Rows are points. The window is the flat piece filled in between its corners: a triangle in 3 columns, a solid with four corners in 4, and so on. A path goes straight from each point to the next, and from the last back to the first. After which points does the path pass through the window?
In the rows, zero is written as 128.

Window:
[[119 107 156]
 [118 159 116]
 [131 128  70]]
Path:
(1): [102 154 114]
(2): [ 76 123 166]
(3): [151  96 180]
(4): [155 129 129]
(5): [106 103 154]
(6): [ 97  94 109]
(7): [153 120 151]
(8): [148 131  87]
(9): [ 94 129  58]
(10): [ 87 119 158]
(11): [164  97 141]
(12): [136 145 115]
Through the window after points: 4, 8, 10, 12

Window:
[[122 201 125 129]
 [146  99 103 117]
 [ 77 107  89 110]
 [144 159 140 155]]
Path:
(1): [169 158  81 155]
(2): [129 158 152 145]
(3): [125 155 125  81]
(4): [121 129  81 167]
(5): [130 129  78 119]
(6): [132  66 160 118]
(7): [123 141 140 120]
(8): [147 143 118 154]
(9): [108 116  94 132]
(10): [ 99 126 117 106]
(11): [117 177 172 128]
(12): [129 193  88 133]
Through the window after points: 1, 5, 7, 9, 11

Window (6 x 6):
[[168 106 134 110 123 140]
 [124 162 165 180 122 168]
 [135 137 150 166 150 120]
 [159 169  75  97 154  87]
 [ 73 118 116 109 140 135]
 [ 60 176 163 135  94 119]]
Path:
(1): [105 136  88 126  85 102]
(2): [ 91 136 118 147 127 138]
(3): [110 128 144 102 153 130]
(4): [124 123 116  66 189 125]
(5): [144 135 124 167 117 136]
(6): [110 144 123 155 102 140]
(7): [109 167 203 143 176 114]
(8): [120 140 151 127 184 103]
(9): [120 131 106 135 117 122]
(10): [125 161  96 123 108 104]
(11): [116 153 172 119 160 131]
(12): [101 154 163 107 125 137]
(13): [ 71 161 132 173  89 103]
(14): [144 134 125 130  82  91]
(15): [128 141 146 122 172 194]
(16): [163 146 176 126 161 157]
Through the window after points: 2, 6, 10, 12, 16

Window, 9 rows:
[[105  58 186 100 147 142 102 155 109]
 [171 136 189 132 154 144 178 145 131]
 [148 153 115 191 117  71 118 127 126]
 [133 135  79 135 145  77 107 120 145]
 [151 181 160 141 122 161 154 179 130]
 [136 137 174 109 150 154 127 137  66]
 [ 94  82 164 123 163 160  71  96 116]
 [127  42 163 113 125 182 149 123 105]
 [146 161 134 119  94  78 102 112 156]]
Path:
(1): [ 80 123 153 147 123 103 139 144 125]
(2): [ 76 119 120 137 139 109 157 132 126]
(3): [196 140 181 125 128 135 103 151  91]
(4): [147 106 155 126 154 158  99 128 114]
(5): [111 135 166 139 133 106 150 119 140]
(6): [109 156 124 135 120  75 132 114 129]
(7): [162 130 142 147 120 118 101 133 135]
(8): [184 136 145 139 144 113  98 128 118]
Through the window after points: 4, 6

Window, 11 rows:
[[ 93 175 114 159 124  91 172 119 101 103 155]
 [159 111 109 123 129 124  79  86 137 111 145]
 [ 87 103 138 126 114 156  92 177 118 146 150]
 [154 135 146 170 172 163 163 162 107 126 209]
 [118 166 176  89 166 134 135  81  85  98 105]
 [140  93 102 172  95 176 115 150 118 159 150]
 [144  59 157 137 140 132 106 141 166 112  83]
 [101  92  85 102 135 118 106 174 105 175  89]
 [127 152 140 118 172 147 173 113 173 164 119]
 [159 137 149  81 135 138 133 116 110  49 136]
 [123  96 114 147  83  87 144 129 120 162 155]]
Path:
(1): [136 145 136 115 117 110 123 194 107 165 133]
(2): [174 165 102 167 106 142  84 168 127 170 147]
(3): [105  81 132 106 148 124 161 118 122  92 142]
(4): [ 97  60 123 151 111 140 138 113 111 133 115]
(5): [152 154 132 126 128 135 122 144 128 143 154]
(6): [162 149 142 155 123 125 114 158 108 129 123]
(7): [107 128 142 120 164 151 169  88 138 116 167]
(8): [100  77 146 109 155 137 114 127 105 126 138]
(9): [159 209 120 141 109 109 153 146 167 126 104]
(10): [168 177 143 151 112  95 136 163 116 140 144]
(11): [ 95  74 132 126 136 167 134 103 129 110 153]
(12): [ 82  90  73 147 151 136 139  79 117 106 118]
Through the window after points: 4, 12

Window, 12 rows:
[[120  96 148 135 191 122 131 151 139  93  88 118]
 [103 103 136 111 161  87  92 106  85  91 116 111]
 [154 132 102  91 124 152  56 129 119 186 107 115]
 [190 170 131  86 119 157 111 100 177 148 149 138]
 [123  77 146 122 147  80 150 186 137  84 142 148]
 [107 144 127 143 191  85 110 174 106 100 133 117]
 [105 125 143  59 168 135  87 150 127 119 132 101]
 [106 145 113  93 132 144  96  95 167 192 135 131]
 [110 127 147 111 141  61 124 175 162  64  86 131]
 [169 164 152  64 116 123 148 115 152 196 115 112]
 [119 114  99 108 142  94 167 163 145  71 116  93]
 [ 99 115 177 149 113  95 160 186 143  55 119  89]]
Path:
(1): [100 134 126  99 157 125 113 147 121  91 109 133]
(2): [132 102 151  93 145  86 102 131 140 137 136  97]
(3): [183 113 182 120 145 128 113 138 199 129 124  65]
(4): [123 131 121  91 136 115 122 139 124 148 120 139]
(5): [121 122 119 101 143 129 133 119 132 124 103 142]
(6): [131 145 142 102 134  74  63 168 162 138 164  51]
(7): [117 111 141 113 157  93  91 127 156 117 149  90]
(8): [123 144 130 103 142 125 125 143 122 119 102 123]
(9): [113 165 113  87 124 147 104 126 127 138 101 155]
(10): [136 120 125  99 134 115  93 127 154 165 144 103]
(11): [136 102 135  92 161  82  83 136 154 112 115  72]
(12): [101 136 130 113 137 127 122 108  91 129 122 152]
Through the window after points: 1, 3, 5, 11

Window, 14 rows:
[[104 141 170 191 177 120 153  98  93 153 103 166  56  68]
 [130 162 119 139 141 130 141 174  62 105 158 114 116 169]
 [ 95 140 154 122 142 123 104 141 145 133 177 117 153 154]
 [113  98 155 196 155 146 108 117 131 149 113 190  26 134]
 [118 157 175 139  74 160 139  85 158 153 111 161  89  71]
 [106  96 155 138 117 178 187 106 150 144 116 145 115  66]
 [118 127 117 131 146 136  63 142  88 106 178  86 100 137]
 [176 150 130  91 158 140 109 120 138 106 181 116 153 142]
 [101 170 100  88 174 143 110 142 110  83 177 151 126 133]
 [134 135  96 105 127 132  77 127 109 134 153 137 179 143]
 [118 151 102 150 132 142 105  76 127 105 190 132 139 149]
 [127 166 107 119 124 154 139 118 112 191 183 123 103 111]
 [ 93 123 148 116 150 120 157 113  52 162 102 103  42 164]
 [119 156 105 144 130 129 149 113 170 142 112 123 102  92]]
Path:
(1): [118 140 121 133 118 120 134 133 104 163 165 126  92 112]
(2): [122 114 124 151 107 101 149 116 114 121 157 150  76 130]
(3): [120 153 131 130 156 162 115 116 120 138 137 128 111 110]
(4): [116 173 168  98 189 200 133 123  89 137 117 109 157 132]
(5): [120 134 106 127 130 106 123 124 127 120 162 137  86 133]
(6): [128 114 121 131 126 107 157 127 109 133 144 144 100 122]
(7): [114 191 145 146 154 216  87 100 134 131 142 121 113 111]
(8): [116 148  95 148 143 201  92 119  99 150 100 128 137  70]
(9): [122 125 150  99 124  75 146 121 117 121 186 134 107 195]
(10): [126 130 139 117 126 123 136 112 115 125 163 138  91 117]
(11): [113 165 107 170 154 171 113 129 107 156 120 140 113 123]
(12): [128 166 120 144 165 172 135 111 154 107 111 135 121 137]
Through the window after points: 4, 8, 12

Window, 14 rows:
[[162  93 132 158 105 104 120  96 145 131 118 119 166  89]
 [118  79 141 126 150 145 122 107 150 151 134 118 137 114]
 [146 212 123 105  83  93  97  96 123 152 151 162 126 117]
 [136  85 143 166 131 121  70 130 148  97 128 129 142  91]
 [ 91  92 136 107 131  76 182 178 131 162 111 179 134 163]
 [116 100 119 128 105 115 152 105  98 130 156  94 135 149]
 [203 134  74 110  85 129 103 115  75 151 168 144 130 133]
 [133 107 126 133 150 123 178 119 124 134 119 108  97 144]
 [128 116 133 121 128 144 149 111 121 119 109 132 150 153]
 [142 137  98 105 131  50 136 122 170 129 148 103 171 177]
 [130 102 160 106 118 122 119 110 120 138 101  97 112 138]
 [145 128 138  69 106  98 185 116 116 110 144 139 140  97]
 [118 138  13 134 219  93 128 163  99 161  68  84 196  89]
 [126 107 174 125 160 116 156 136  93 154 128 138 132 148]]
Path:
(1): [171 148  91 151  37 157 141 150 147 100 129  99 150 115]
(2): [150 120 137 148 120 134 180 147 155 123 138 105 148 151]
(3): [128 110 117 118 146 108 148 109 112 139 119 119 111 136]
(4): [118  98  94 126 159  55 143  98 124 117 143 134 127 134]
(5): [145 150 117 111 124 168 157 161 114 176  88  86 173 138]
(6): [143 146 142 147 124 139 151 160 157 117 115  61 181 157]
(7): [134  84 118 102 148  86 129 101  64 173 139 196 104 112]
(8): [129 108 134 109 162  94 132 114 117 150 121 137 137 128]
Through the window after points: 2, 6

Window, 14 rows:
[[174 125 110 135 139 196 120 126 123 108 110 138 123 127]
 [126 129 133 131  98 124 175 151 169  75 105 147 105  91]
 [111 108 102 101  86 108  67 153  90 129 109 130  97  96]
 [115 131 109 152 156 173 153  78 112 153 147  70 111 104]
 [129 134 122 138  99 120 144 120  77  95 117 157 160 129]
 [164 185  74 153  88 137 142 128 166 139  95 167 160 152]
 [132 113  54 135  98  67 148  66  79  95 195 103 101 126]
 [180 230 123 136 160 174 102 139 111 129 160 147 139 131]
 [104 164  70 139 175 148 117 148  98 141 178  76 117 152]
 [176 109 188 178 177 114 160 138 101 106 140 135 126 116]
 [124 145  90 125 129 172 124 136 162 139 145 192  98 102]
 [130 104  98 114 171 176  87  89 122 126  84  93 176  79]
 [111 162  80 127 201 126 118 109  70 141 153 101  54 152]
 [130 108 128  43 129 135 101 143 112 131 136 130 102 123]]
Path:
(1): [121 111 120 146 153 139 113 124 124 107 163 119 128 144]
(2): [160 138  94 104 120 155 143 110  92 140  56 133 113  63]
(3): [143 153  88 125 138 152 127 155 125 127 133 143 114 105]
(4): [ 95 118 148 112 133 139 112  62 123 120 158 129 124 160]
(5): [138 129 115 122 141 144 103  95 145 112 136 142 107 134]
(6): [129 142  91 138 121 135 150 152 103 131 145 144 120 101]
(7): [183 140  85 101 172 156 120 131  83 127 113 107 122  91]
(8): [ 90 126 124 143 112 128 118 105 127 119 135 113 126 135]
(9): [157 125 135 160 142 135 111 105 115 100 134 133 121 133]
(10): [128 134 131 111 172 130 197 193 104 161 142 150 107  80]
(11): [130 136  82 128 145 147 129 142  99 132 134 114 123 111]
(12): [141 131 149 132 155 148  90  53 166 116 150 121 117 129]
Through the window after points: 3, 5, 9
